Each row is a point. To make a cloud, some directions were put in groups of two or more. Within a group, all points are equally far from the middle, so they leave a hole (a ring in 2 directions, a hollow ball in 3). The other directions are filled evenly. Then the cloud was stretched, turned, moved and blurred a little. How many holes are there, and how many directions does each take, smallest first?
(in the rows, 128 means zero)

Cloud:
[61 123 111]
[204 134 146]
[104 74 115]
[109 196 93]
[143 62 80]
[130 49 88]
[124 47 105]
[148 57 143]
[133 121 160]
[180 156 116]
[85 95 99]
[119 174 166]
[40 150 119]
[199 118 159]
[89 124 145]
[70 129 134]
[102 98 84]
[145 208 135]
[175 137 100]
[199 60 161]
[165 103 83]
[118 179 91]
Holes: 1 (2)

Cloud, 27 rows:
[113 118 173 131]
[97 87 122 199]
[124 126 133 131]
[156 62 73 94]
[82 85 151 182]
[142 82 81 142]
[175 139 87 159]
[143 109 99 155]
[136 92 136 213]
[129 137 178 177]
[158 155 162 47]
[77 68 106 105]
[80 64 124 154]
[80 112 149 55]
[91 125 146 130]
[71 83 101 96]
[204 106 99 190]
[124 139 118 37]
[115 170 197 155]
[99 121 126 206]
[146 104 57 135]
[127 81 101 214]
[182 173 108 74]
[111 157 169 82]
[154 43 162 122]
[128 132 199 39]
[169 156 93 85]
Holes: 0

Cloud, 80 rows:
[88 155 142 151 125 86 96 62]
[165 79 113 207 151 70 129 112]
[80 143 125 221 161 141 97 86]
[96 139 145 182 130 177 88 73]
[61 150 104 135 197 105 62 90]
[181 85 163 143 152 204 94 140]
[185 131 138 130 79 133 165 87]
[111 128 77 197 138 190 120 181]
[155 132 104 217 111 130 187 162]
[197 124 166 120 53 147 171 142]
[110 109 84 161 134 49 50 177]
[171 173 114 145 170 81 64 184]
[113 56 152 151 73 207 118 126]
[126 56 111 194 142 74 70 138]
[148 80 176 174 135 205 209 153]
[152 126 131 166 217 47 138 147]
[177 142 209 118 184 122 153 133]
[176 114 135 111 120 126 55 189]
[141 119 124 158 63 96 96 85]
[47 139 90 126 161 103 120 206]
[103 91 177 200 145 119 171 81]
[180 149 138 172 182 71 111 192]
[54 148 106 94 200 111 134 128]
[146 140 57 145 97 133 183 149]
[104 154 148 71 168 163 103 156]
[146 134 170 188 148 152 152 61]
[135 107 206 125 162 105 65 125]
[112 128 102 140 115 43 51 150]
[119 91 104 217 143 192 111 160]
[115 141 99 152 178 207 127 106]
[132 127 178 101 136 222 172 123]
[72 164 121 123 170 149 141 210]
[112 151 152 134 182 69 128 68]
[158 87 156 174 108 130 98 69]
[100 115 189 64 137 172 123 154]
[69 111 174 164 194 160 92 189]
[167 137 192 131 53 114 136 186]
[168 166 59 167 155 159 78 138]
[102 54 187 113 137 134 76 168]
[171 138 58 185 177 131 77 101]
[142 166 134 178 38 133 144 149]
[93 92 132 177 52 143 197 143]
[177 139 51 198 146 130 79 138]
[161 80 125 105 144 138 118 218]
[185 115 72 165 166 176 99 159]
[134 137 243 125 120 124 114 133]
[161 125 110 86 120 145 136 207]
[119 124 167 213 65 173 100 155]
[67 104 183 86 112 102 164 130]
[102 138 198 127 90 188 73 159]
[108 184 153 199 120 180 94 146]
[178 78 95 139 115 167 87 112]
[182 105 121 204 172 111 129 81]
[161 139 149 137 219 67 150 146]
[163 80 164 110 182 156 83 171]
[222 122 175 118 121 149 173 140]
[146 190 124 184 176 173 85 140]
[166 108 160 76 165 110 163 164]
[21 112 159 146 131 106 178 153]
[69 181 129 169 183 69 139 92]
[100 160 207 159 128 180 80 151]
[209 103 128 179 138 150 195 153]
[72 107 97 132 54 171 144 133]
[80 168 95 154 182 92 179 91]
[64 176 148 130 175 77 159 105]
[130 32 114 163 146 156 175 124]
[64 168 150 107 170 135 63 151]
[148 48 92 181 156 144 92 115]
[173 122 113 110 178 144 157 205]
[149 86 123 131 110 155 106 234]
[57 92 61 149 114 89 92 175]
[124 144 93 200 149 187 100 187]
[139 102 165 149 194 71 79 96]
[150 190 128 119 127 170 187 126]
[137 148 156 232 104 154 152 161]
[118 97 143 117 126 178 185 72]
[160 171 169 107 116 86 80 150]
[143 75 97 146 170 64 175 139]
[51 113 192 137 129 100 174 103]
[122 140 175 148 161 213 201 139]
Holes: 3 (2, 2, 4)

Cloud, 97 rows:
[132 142 94 100 87 166 109 199 166]
[210 99 134 138 91 155 143 64 96]
[109 102 90 122 119 154 129 134 184]
[171 148 146 97 184 105 125 123 102]
[155 125 137 205 76 110 46 36 123]
[125 112 122 144 103 152 107 172 109]
[206 145 134 107 135 197 103 60 74]
[109 135 133 177 82 129 117 64 203]
[169 148 124 98 123 159 106 219 82]
[184 119 92 151 105 170 144 57 146]
[232 135 155 167 170 171 144 67 106]
[196 136 121 121 41 111 134 155 192]
[206 91 132 132 37 114 133 103 197]
[122 149 71 76 115 137 125 174 53]
[106 161 68 111 106 70 116 206 131]
[152 108 163 152 99 157 111 108 89]
[141 113 137 119 141 133 89 101 147]
[160 100 98 87 126 146 140 143 84]
[159 117 182 152 81 148 104 80 129]
[193 88 175 141 108 214 104 124 83]
[148 168 140 107 104 147 135 65 191]
[217 117 116 168 122 124 114 121 131]
[126 143 124 116 157 154 201 155 129]
[197 153 162 98 103 145 183 138 111]
[104 160 147 92 168 178 123 141 109]
[193 155 158 148 167 140 164 168 86]
[126 135 95 123 130 174 112 68 189]
[90 173 112 120 79 143 52 113 184]
[189 100 168 150 128 131 105 62 100]
[181 134 180 140 83 137 153 109 130]
[93 128 140 155 159 208 55 137 144]
[173 142 146 114 125 137 98 88 95]
[141 156 89 104 52 132 86 100 70]
[151 159 116 153 133 96 88 102 164]
[167 145 138 112 114 235 174 126 90]
[213 74 223 180 105 176 137 72 98]
[204 143 131 98 86 65 186 142 219]
[129 78 83 109 83 197 84 163 94]
[135 179 128 55 138 154 105 122 73]
[174 95 141 144 196 207 143 98 58]
[184 126 137 141 128 134 109 70 137]
[134 110 142 109 173 54 141 128 211]
[143 134 85 119 46 98 123 177 104]
[147 131 147 157 114 146 43 99 105]
[141 70 172 188 73 167 111 140 48]
[85 138 130 92 172 125 175 108 137]
[84 132 156 102 153 138 156 167 156]
[184 168 138 125 107 167 102 82 155]
[145 128 100 161 7 140 154 71 145]
[99 129 158 135 181 213 80 104 43]
[101 160 152 136 184 190 99 143 46]
[81 152 107 89 160 151 117 192 135]
[131 147 134 83 86 126 164 191 146]
[155 117 103 141 88 136 184 153 88]
[193 155 183 172 90 156 109 63 150]
[159 136 123 144 33 95 78 74 187]
[151 84 146 155 64 144 164 117 164]
[195 146 120 118 88 128 123 215 54]
[102 175 44 148 61 93 117 153 86]
[77 155 90 110 120 96 77 136 156]
[173 121 211 168 125 142 51 96 142]
[86 71 98 104 119 117 135 117 89]
[117 158 110 109 130 215 153 110 84]
[110 133 104 123 76 164 155 110 208]
[171 93 170 219 110 177 95 43 77]
[180 166 149 170 114 177 167 84 166]
[161 132 148 44 113 146 166 161 98]
[190 71 143 142 138 69 188 116 182]
[76 114 153 111 72 131 113 134 237]
[189 80 178 144 214 201 137 38 61]
[158 164 168 163 57 188 85 142 98]
[105 153 132 67 65 186 157 187 121]
[117 90 123 138 184 156 135 187 56]
[96 130 74 82 123 99 93 159 90]
[145 133 170 140 62 110 140 116 210]
[139 131 86 92 127 162 80 72 96]
[191 135 148 121 84 161 141 98 21]
[121 170 121 77 153 198 186 198 66]
[161 124 104 94 102 138 91 159 88]
[125 142 170 134 91 87 88 33 232]
[149 141 107 119 94 171 68 144 91]
[177 163 106 111 86 157 106 119 143]
[165 155 150 70 88 135 169 189 112]
[195 64 181 159 71 91 160 84 114]
[166 149 100 93 97 168 96 66 162]
[165 100 180 113 187 125 136 93 162]
[167 106 141 165 163 93 145 97 102]
[70 121 108 96 72 132 58 180 148]
[180 91 116 153 106 86 188 167 173]
[124 128 98 155 100 212 62 119 26]
[57 123 146 87 132 154 127 200 140]
[132 143 162 98 140 209 101 145 160]
[112 165 158 111 77 185 164 179 138]
[109 143 128 154 28 113 106 153 171]
[157 131 101 121 56 123 190 159 158]
[105 118 155 126 93 150 74 103 172]
[211 134 171 138 156 162 163 128 96]
Holes: 0

Cloud:
[210 95 150 100 161 111 140 175 136]
[132 100 23 123 156 165 126 169 88]
[147 118 160 97 146 154 145 167 117]
[205 124 149 94 154 151 150 210 215]
[162 190 137 123 151 110 105 169 174]
[118 133 180 210 92 116 93 44 105]
[161 91 91 164 43 149 164 76 167]
[182 84 94 108 133 119 116 122 192]
[183 87 85 162 70 155 132 51 166]
[189 134 172 127 165 112 156 169 189]
[135 134 56 159 121 130 82 92 127]
[168 116 88 94 196 176 58 102 110]
[82 119 79 144 172 147 115 181 107]
[144 114 105 120 185 189 124 216 118]
[198 134 173 95 154 81 95 137 150]
[123 100 54 112 155 175 174 130 161]
[145 95 68 187 101 126 160 166 118]
[71 101 183 188 164 150 136 180 111]
[88 113 84 132 148 151 89 128 141]
[81 162 149 130 189 158 124 171 157]
[110 120 108 181 106 118 83 39 94]
[136 177 136 203 92 139 139 94 181]
[169 169 165 149 143 78 112 183 149]
[110 55 122 161 88 120 163 158 131]
[121 162 167 150 158 152 100 126 175]
[121 136 178 99 154 113 82 115 125]
[130 95 118 140 75 170 135 111 80]
[167 119 143 165 119 73 128 54 129]
[161 98 128 170 58 146 162 87 96]
[159 135 200 150 111 93 118 208 180]
[142 115 93 66 135 158 153 130 133]
[149 146 196 178 98 98 144 166 180]
[139 99 10 89 186 189 93 133 102]
[133 68 105 150 99 182 159 88 122]
[163 135 177 136 159 103 109 79 165]
[147 116 99 149 109 90 175 138 151]
[146 137 175 133 152 83 126 48 173]
[180 86 61 138 138 123 131 129 176]
[98 163 96 236 161 101 116 71 123]
[144 93 61 165 112 134 175 93 120]
[97 168 137 184 164 105 109 128 153]
[86 105 135 176 135 212 106 172 135]
[196 70 123 131 115 129 109 108 164]
[94 105 184 141 115 160 92 123 113]
[156 102 149 132 143 129 179 99 133]
[163 78 115 102 138 140 121 168 76]
[149 170 219 156 139 74 145 129 182]
[132 116 114 141 194 180 111 175 91]
[63 141 222 206 143 105 104 141 146]
[117 163 177 156 184 60 115 177 171]
[138 85 83 132 182 179 123 90 85]
[110 132 155 158 117 164 103 138 70]
[131 101 100 205 120 89 136 112 156]
[113 167 185 144 175 132 105 123 168]
[125 95 85 167 139 173 132 225 100]
[112 129 105 165 181 185 103 163 93]
[193 127 151 141 86 141 115 85 166]
[51 113 126 175 167 132 110 175 123]
[145 115 91 157 130 182 167 192 150]
[119 90 161 148 149 169 123 196 103]
[158 175 144 179 151 129 110 73 143]
[76 77 77 156 110 185 114 114 117]
[141 49 101 94 208 153 109 161 100]
[78 116 143 183 104 82 93 82 114]
[77 116 117 102 136 130 124 152 125]
[195 94 110 95 81 167 145 144 125]
[146 165 168 119 171 91 114 45 155]
[123 103 98 79 169 104 143 185 106]
[106 123 87 149 111 156 71 166 144]
[182 89 86 89 141 127 162 136 201]
[87 109 103 171 83 193 152 191 137]
[98 157 107 204 57 102 107 80 124]
[61 129 112 209 89 181 124 157 98]
[179 92 104 97 141 154 178 91 181]
[160 69 32 71 197 171 135 172 136]
[85 158 121 171 100 111 109 105 155]
[117 160 122 193 126 83 115 127 144]
[124 105 91 86 155 164 144 249 159]
[70 144 141 179 195 148 117 149 126]
[130 101 163 184 110 94 162 210 177]
[199 167 138 135 124 137 148 144 184]
[143 88 46 141 170 155 54 80 88]
[140 94 132 138 193 184 147 160 129]
[116 131 145 195 76 101 146 137 191]
[153 112 180 143 102 77 141 76 173]
[150 70 50 106 140 215 89 118 91]
[149 110 89 142 153 225 115 133 98]
[125 154 130 192 116 131 79 155 123]
[126 74 40 154 120 186 141 95 94]
[145 143 171 142 166 140 93 99 165]
[133 136 58 119 179 197 157 184 148]
Holes: 2 (2, 2)

Cloud:
[115 138 132 95 133 93 165 193 85]
[179 166 145 69 85 187 173 148 112]
[118 65 131 105 149 150 124 203 43]
[124 77 186 142 120 195 158 139 113]
[91 140 156 144 141 127 63 200 98]
[195 150 175 121 167 150 55 145 119]
[91 98 138 130 79 87 134 65 134]
[139 96 143 139 203 167 108 181 175]
[122 191 106 60 149 168 135 204 91]
[157 122 106 167 71 178 95 92 58]
[154 146 211 99 166 106 102 131 129]
[160 158 190 107 82 128 81 156 63]
[173 70 102 28 157 173 123 110 128]
[100 110 114 139 238 167 138 99 66]
[159 166 69 47 86 159 121 105 156]
[158 100 80 150 213 96 94 143 131]
[143 145 66 182 185 141 125 80 144]
[76 85 93 67 128 128 125 95 149]
[171 87 101 88 144 127 143 157 199]
[152 107 146 94 183 216 78 184 119]
[66 155 135 134 159 131 83 65 75]
[116 78 136 177 147 100 73 46 128]
[169 170 120 176 188 137 64 134 84]
[165 121 77 90 205 95 137 103 131]
[151 161 88 50 132 160 129 111 187]
[118 90 107 92 225 171 149 103 145]
[160 150 55 67 174 157 155 123 171]
[112 178 125 111 156 123 53 151 45]
[122 163 138 69 158 218 155 120 96]
[88 133 116 107 226 83 134 117 105]
[89 92 84 139 229 98 124 152 144]
[90 121 92 126 98 112 182 149 122]
[179 131 118 63 157 169 159 152 23]
[142 121 72 46 188 92 109 110 99]
[103 111 114 64 227 120 145 128 134]
[172 102 154 133 203 121 58 170 140]
[150 106 135 38 211 138 123 118 141]
[149 146 130 54 217 142 137 172 74]
[69 99 70 106 224 158 115 129 88]
[98 129 131 83 79 202 152 124 67]
[197 168 120 146 76 117 121 91 76]
[133 124 105 162 205 179 114 187 36]
[136 125 32 88 185 154 84 121 72]
[149 127 130 161 193 194 120 157 162]
[174 71 133 67 109 114 74 151 107]
[147 177 117 82 172 180 158 196 124]
[194 146 118 89 71 188 148 174 128]
[128 150 156 133 137 95 91 63 177]
[202 109 102 133 136 128 121 149 53]
[161 60 102 112 186 155 93 65 87]
[156 157 89 103 127 190 159 218 81]
[133 108 197 178 159 180 109 142 131]
[81 145 121 112 117 213 158 124 54]
[132 94 178 68 203 144 72 139 72]
[125 126 197 150 116 198 93 94 59]
[147 171 121 110 174 154 185 118 45]
[96 183 144 149 154 148 133 57 49]
[92 179 172 146 143 81 111 125 102]
[174 122 189 95 130 168 100 210 102]
[129 120 94 190 99 124 75 84 147]
[202 167 153 142 114 152 105 126 30]
[161 143 140 181 151 124 80 83 174]
[200 124 130 121 159 172 137 187 50]
[124 143 213 113 125 144 92 75 45]
[173 134 52 146 205 137 108 141 132]
[153 153 136 175 180 156 56 138 43]
[129 103 138 190 168 174 127 121 14]
[109 127 49 116 192 214 101 128 100]
[70 179 134 107 124 160 156 103 61]
[140 131 49 171 181 184 113 128 153]
[183 169 109 99 212 155 127 101 109]
[106 92 176 143 209 92 102 155 151]
[121 130 131 36 176 178 87 194 109]
[224 113 145 81 112 128 125 71 83]
[76 112 52 94 154 122 123 72 98]
[210 120 140 68 76 144 81 100 138]
[69 103 152 170 88 106 134 120 79]
[148 173 57 82 76 117 117 125 132]
[127 179 159 123 151 109 87 45 112]
[93 132 180 151 107 120 134 178 125]
[154 39 83 142 178 148 126 132 121]
[114 157 64 98 130 169 96 49 104]
[212 108 94 146 121 177 146 146 112]
[156 68 90 71 153 177 172 81 91]
[93 80 127 117 87 129 163 125 156]
[91 118 103 128 125 153 204 159 106]
[160 109 137 124 210 198 77 105 67]
[148 159 123 70 166 187 111 225 128]
[150 133 132 108 102 118 130 48 17]
[87 121 116 80 122 199 183 136 60]
[118 143 113 181 205 82 74 141 102]
[144 106 71 57 128 184 187 93 85]
[103 52 155 103 105 143 116 169 79]
[151 163 138 149 158 183 75 116 12]
[72 180 107 146 170 93 117 100 124]
[114 122 151 147 58 152 157 57 112]
[118 153 69 169 114 106 125 62 151]
Holes: 3 (2, 3, 4)

Cloud, 99 rows:
[127 96 41 172 98 85 141 176 112]
[100 75 42 149 121 105 117 199 78]
[99 138 180 133 172 160 85 117 217]
[88 128 125 108 200 155 118 62 208]
[106 142 202 173 171 81 120 104 151]
[156 79 120 67 110 61 129 169 83]
[61 211 143 163 151 120 115 108 110]
[105 90 179 123 98 95 155 171 203]
[145 123 96 79 184 89 50 165 86]
[59 159 137 98 87 93 152 135 132]
[75 66 49 106 152 156 64 105 180]
[136 130 147 147 40 152 118 189 105]
[157 134 102 104 195 91 138 183 106]
[35 115 121 198 136 149 120 104 158]
[132 112 166 112 118 84 196 124 127]
[108 173 119 91 160 149 135 165 196]
[160 82 76 67 187 136 61 102 107]
[124 114 194 90 125 113 130 225 130]
[192 96 126 95 136 63 143 128 183]
[98 175 112 180 48 130 117 156 112]
[143 100 147 92 131 90 129 73 167]
[182 53 92 108 120 175 133 191 150]
[89 28 101 77 108 156 101 145 108]
[82 188 117 168 107 115 152 169 186]
[134 90 126 154 164 201 86 187 176]
[100 146 93 82 176 45 89 142 121]
[135 115 140 150 183 225 85 106 112]
[61 102 169 90 121 161 59 140 137]
[210 141 114 146 148 150 152 189 155]
[188 162 126 183 180 94 136 149 126]
[112 160 164 148 153 125 201 91 157]
[114 48 120 81 150 113 97 191 201]
[148 29 108 131 92 110 63 165 111]
[164 81 181 158 104 68 134 196 175]
[162 83 72 106 143 123 63 221 110]
[173 120 132 155 113 178 160 80 111]
[122 173 78 80 158 140 118 168 97]
[51 121 85 129 214 114 60 87 151]
[73 102 150 143 172 112 168 79 168]
[138 173 89 128 176 143 47 158 150]
[59 110 133 161 186 159 114 152 76]
[116 29 84 136 194 88 118 114 157]
[161 118 133 81 174 157 166 73 152]
[199 89 87 115 145 149 66 139 84]
[156 96 195 133 156 172 126 98 133]
[139 109 119 82 151 88 145 197 73]
[150 73 110 114 106 29 141 154 154]
[88 148 108 142 169 161 29 180 93]
[92 68 121 90 195 66 83 183 184]
[41 134 185 126 123 92 87 199 157]
[78 111 39 183 149 199 90 127 98]
[160 156 137 143 107 70 61 152 142]
[158 108 117 130 66 84 62 202 125]
[112 154 100 121 213 218 115 94 124]
[109 173 165 121 135 93 195 148 176]
[133 104 125 95 67 124 95 204 172]
[132 179 84 126 143 57 108 174 123]
[69 83 86 128 210 97 70 94 108]
[164 166 103 117 136 206 112 96 110]
[89 93 150 156 92 164 184 153 141]
[60 130 109 122 211 165 139 70 135]
[143 78 63 74 121 140 171 150 130]
[136 52 186 103 152 122 139 189 171]
[173 88 82 157 146 211 86 113 98]
[115 134 64 193 109 118 97 186 172]
[76 63 138 107 203 185 82 119 179]
[110 174 158 121 172 213 118 135 173]
[111 124 129 58 90 128 124 110 108]
[119 77 130 88 127 90 23 163 155]
[58 177 152 139 97 179 104 120 115]
[90 149 80 99 142 151 83 212 137]
[76 93 87 107 199 189 95 92 83]
[118 183 110 151 119 107 87 80 134]
[165 172 88 143 196 114 130 92 132]
[139 74 78 146 167 222 98 75 149]
[133 150 192 136 122 97 98 233 145]
[192 156 137 155 117 178 167 165 101]
[65 109 47 133 180 129 93 97 191]
[157 64 80 137 93 123 53 144 84]
[80 151 181 159 178 77 104 147 90]
[95 153 176 200 159 90 112 131 198]
[74 116 96 191 86 146 93 96 129]
[115 141 182 137 135 202 91 158 101]
[105 37 69 70 154 135 63 114 171]
[79 126 146 175 98 144 58 112 148]
[50 101 85 143 83 90 102 172 171]
[128 141 171 174 127 202 79 159 141]
[155 175 81 112 165 76 105 129 144]
[198 97 133 98 112 129 81 209 127]
[59 97 146 166 156 62 107 105 144]
[108 87 143 109 205 166 67 167 196]
[159 61 194 103 161 91 113 174 118]
[102 133 37 140 194 179 87 130 88]
[169 136 208 143 146 96 156 202 160]
[116 48 149 98 88 108 151 187 102]
[33 100 69 137 188 131 92 85 159]
[135 130 96 133 224 73 103 106 169]
[74 161 147 141 182 114 25 156 141]
[84 101 163 155 199 51 95 134 140]
Holes: 1 (9)
